Each wall is flat, endless, passes through zero and stands at right angles to its row. A trip goes straight from one point to another. Which walls does it cross, in order?
In the rows, zero is written as 128.

Walls:
(1): [177 122 166]
(2): [115  89 125]
(3): [138 151  68]
(4): [118 115 115]
(5): [167  64 219]
(6): [138 146  80]
(7): [131 131 207]
Trips:
[ 37 113 137] to [ 76 184  98] => 7, 3, 6, 2
[151  40 137] to [182 116 159] => 4, 2
[ 71 115 118] to [ 85 136 171] => 7, 5, 4

Walls:
(1): [158  98 127 151 155  89 115  99 103 125 112 178]
(2): [143 138 104  38 151 113 181 117 153 148 129 117]
(3): [136 159 114 141  78 213 127  65  95 152 153  84]
(4): [133  96 148 128  85  50 116 143 137 150 144 184]
(5): [174 161 178 164 140 100  84 111 141 179 123  98]
Trips:
[ 61  92  99 143 113  62 154 146 209 121  64 137] to [ 87 144  89 121 137 231 186 188 233  76  49 115] => 1, 4
[196  83 125 156 107 106 110 143  47 120 160  82] to [188 110  82 148 117 159  33 191 106 120  88  80] => 4, 1
[142 159 160 177 158 152 131 103  96 123 121 134] to [109  99 185  54 149  96 107 127 158 151 123 118] => 3, 2, 4, 1
[ 33 118  48 157 123 143 152 134  61  87  64 105] to [189 117 102 116 111 177  71 159 110 110 207  85] => 5
[119 119 138 148 163 154  35  64  98 125 130 118] to [ 91  88 127 127 163 175  78  59 159 106 127 126] => 5
[165 135 134 104  98 158 138 141 104 181 146 159] to [236  75 215 170 100  76  66 177 179 131  77 128] => 1, 2, 3
[ 76 136 115  38  63 118  52 135 164 119 156  81] to [182 173 153  66  65 123 134 161 136  32 137 142] => 3

Walls:
(1): [ 97 124 153 198 101 109  56 136 114 120 166 168 142  81 122 152 111  96
 139 138 130 142 116 171 166 120 144 138 101  90 116 117 153 187 124 123
 123 174 167 162 176 109 149 187 154  98 105  98]
(2): [ 88 119 147 190 162 119 153 131  94 121 130 119 133 149 141  97 138 102
  60  76 107 125 109 176 157 114 164 161  91 114 138 111 111 180 141 161
  99 164 158 142 107 152 141 136 105 146 199 108]
(3): [ 90 116  82 106 118 105  91 143  80 144 145 137 145 109 148  94 128 102
 121  87 123 164 113 173  65 130 167 121 160 116 130 158  89 154  73 138
 112 188 143 117 147 129 156 137  96 145 101 144]
(4): [ 97 181 162  84 103 110 128 148  97 129 153 120 117 132 145 151 111 139
 133 184 134 134  97 104  87  35  99 129 125  87  79 118  93 124 101 147
 147 137 148 244 131 125 145 126 110 148  99 143]
(5): [144 113 141 126 201 145 139 138 113 118 113 173 166 125 127 114 166  78
 117 152 127 117 117  97 126  89 152 109 121 142 157  53 116 124  72 152
  70 122 119 142 140 130 180 132  94 143 164 106]
(6): [119 160  97  96 101  83  88 158  83 180  77  68 135  90 122  90 124 126
 156 110 158 139  84  94 108 135 112 156 147  62 150 155 224 147  92 116
 138  92 151 123 142 185 115 176 136 177  84 123]
(7): [135 102 117  43 130  80 114 130 150 138  84 105 170  91 147  99 118 141
 164 112 104  85 155 156 141 149 121  84 128 124  74 117 140 132  68 109
 161 160 142 103 152 132 118 156 172 145 169  68]
(8): [139 136 143  86 151  98 142  84  50  99 103 107 121 152  95 157  73 110
 122 130  64  88 140 125 120 128  49 113 164  50 151 147 152 149 130 146
  77 150 126 165 121 188  76 143 141 135  93 105]
(9): [165 126  58 145 152 155 150  95 121 161 147 104  88 141  90 130 106 130
 185 144  87  77 150 134 129 153 139 194 105 108 156 142 141 131 137  79
  89 128  47  95 133  91 141 134  98 160 132 155]
Trips:
[ 91 161 135  75 102 177 162 208 156 156 137 100  90 204  97 150 157 164
 173 136 134 122  97 140 153  89  94 114 156 158 201 176 106 104 186 127
 138 126 144 179 158 142 164  80 133  94 225  96] to [149 185 168 135 161  82  89 153 178 136 129 123 127 121 101 163 164 125
  78  75 123 118 100  88 114 131 113 179 122 145 105 146  71 113 191 136
 135 149 138 140 133 137 167 140 145 138 154 115] => 2, 1
[125 134 142 113 186 214 174 136 115 159 165 115 130 100  64 119 109 219
 123 112 128 179 107  97  73 126 128 145 158 161 113 123 148 155 160 147
 116 176 135 111 116 112 148  73 150 154 125 174] to [166 148  70 142 162  77 137 113  46 117 113 115  96 153 170 126 127 193
 118 118 100 173 145 103 202  86 140 127 159 189 143 138 127 121 136  58
  58 119 103 105 122  78 101 135 102 123 147  95] => 4, 2, 3, 5, 8
[113 148 124 134 146 115  82 125 131  90 164 104 194 108 126 145 137 141
 125 131 137 141  55 203 110 141  96 118 100 142 130 129 159 196 160  81
 148  97 138 117 109 213  97 119 139  85  94 148] to [ 98 134 122  93 116 146 122 104 136  95 127 105 112 141 124  88  73 146
 134  99 100 176 172  83 109 115 158 182 134 161  89 140 158 128 106  86
 130 149  85 153 153 109 145  70  61 119 116 122] => 2, 4, 9, 8, 1, 6
[ 75 131 170 143 157  50 101 137 169 109 194 136 121 165 143 111 125 102
 117 154 164 175 174  99 139 142 107 136 133 185 218 159  95 111 162 174
 115  72 153 115  78 105 129 106 118 118 124  97] to [106  99 119  75 137 123 118 132 147 148 132 139 148 120 139 112 152  97
 113 135 183 131 174 143 101 122 106  86 132   7 185 141  78 106  99 110
 186 102  94 106 152 118 152 180 128 140 125  85] => 2, 3, 6, 7, 4, 8, 1
[102 138  98 116 113 163 113 119 109 136 155 140 159 140 150 120 122 109
 112 142 165 109 167 150 184 120 119 134 115 180 111  88  98  70 122 111
 110 141 125 169  95 107  94 103  88  80  84 132] to [ 60 112 135 145 162 100 167 144 121  95  72 114 126 120 104 213 148 149
 131 168 167 142 133 120 133 126 156 101 142 123 138 113  78 159  74 101
 189 169  80 115 161 122 198 121 142 145 176 139] => 3, 1, 7, 2

Walls:
(1): [ 60 139  54 102 134  80 122 126 106 114 143  43 112 138 101 184 194 162
 135 146 188 165 132  55  69 128 163  90 139 105 161 165 132 122 124 158
 148 109 150 162 151 171 189 104 157 176 124  84]
(2): [ 76 133  92 130 135 176 150 184 137 123 149 167 136  71 150 136  75  71
 152  92 138 106 171 105 118 141 188  93  82  78 168 134 121 154 158 101
  59 145 143 101 148 145 110 118  75 167  80 121]
(3): [150 148 149 139 121 119  93  70 148 131 110  88 143 138 129 110 109 131
 107  87 177 118 129 114 140 144 139 134 140 152 123 172 105  92 106 145
 101 153  86  67 108 159 132 108 122 114 180 220]
(4): [ 74 194 150 109 129  84 171 130 144 146  86 167 160  93 122 198  97 101
 130 136 205 116 128 114 152  74 197 135 105  92 169 124  86 142 100  70
  69 107 174  82 180  86 202 180 145  75  77 120]
(5): [ 76 134 136 146  94 149  99 125  95 145 111  48 101 158  46 110 119 101
 103 131 182 149 144 119  89 128 110 138 142 121 126  43 161 112 152 144
 110 108 133 133 191 100 163  72  94 120 140 103]
(6): [136 154 131 132 121 167 143 158  87 139 109 120  79 164 144 155 120 102
 139  94  64 110 114  88 139 186 161 147 100 112  53 145 105 140 175  91
 121  64 124 189 128 188 119  91  77  69  83 123]
(7): [189 143 140 156 182 118 104 137 127  97  89 124 133 169 177 126 147  64
 186 144 115 132 122 152 148 108 126 169 134 126 177 197 213  94 165  96
 176 134 149 145 114 118 110 168 116 135 123 109]
(8): [ 91 132 124 159 157  88 171  83 125 120 120 113 118 143 162 173 160 136
  88 202 195 126 146 108 164 196 187  85 112 155 129 172 112 121  86  97
 119 131  97  86 126 146 138 110 148 161 148 145]
(9): [116  52 125 127 124 173 115 134  58 188 121  87 117 120  76 104 153 143
 181 136  65 114 117 152  92 113 182 148  68 101 169 144 125 154 138 116
 123 163  90  86 135 110 164  53 164 132 128 111]
(10): [110 141 156 147 105 150 131 177  98 105 210 130 203 196 112  95 116 116
 171  83  83  81 132 140 145 158 162 111 130 119 156 140 129 113 138 192
 160 166 108  83 109 154 168  87  96 134  96  74]
Trips:
[126 186  69 110 160 103 199 138  80  90 135 103 147 191 146 129 101 163
 127 105 185 115 129  74 135 157 117 111 158 141 133  76 135 128 153 132
 177  78  91 150 112 177 142 120 146 111 165 129] to [120 147 139 108 139 106 127 153 161 129 105 145 147 125 128  70 109 202
  98 176 174  58 107 157 112 122 152 146 142  76 123 126  99 138 119  61
 119 120 162 126  64 175 170 108 157 136 173 162] => 4, 5, 10, 6, 1
[133 103 165 115 169 119 121 112  76 131 105 128 113  96 150 124 148 103
 190 154  55 138 148 202 179 118 176  88 112 127 105 131 166 154 142  77
 135 184  93  91 113 182 130 132 174 151  84 173] to [153 165 146 185 108 130 119 144 156 166 125  92 145 134 109 167 104 148
 140  84 163 103 187 112 113  62 115 123 121  94 131 152  63  79  81 137
 145  88 117 103 146 182 157 134 105 110 104 110] => 3, 4, 1, 7, 8, 5, 9
[183  87 118 163 131 150 144 141 128  68  42 177 105 184  99 124 204 126
  79 109 130 147  93 127 158 133 141 159 120 167 141 108 109 140  81 140
 154 139  92 129 111 148  68  82 123  86 181  70] to [173  96 131 107 123  97 143  90 128 107 118 181 153 140 115  86 157 144
  85 139  78  95 127 153 171 107 113 136 150 101  68 178 117 158 171  85
 147 179 112 130 167 102 100 167 128 117 145 111] => 3, 9, 8, 6
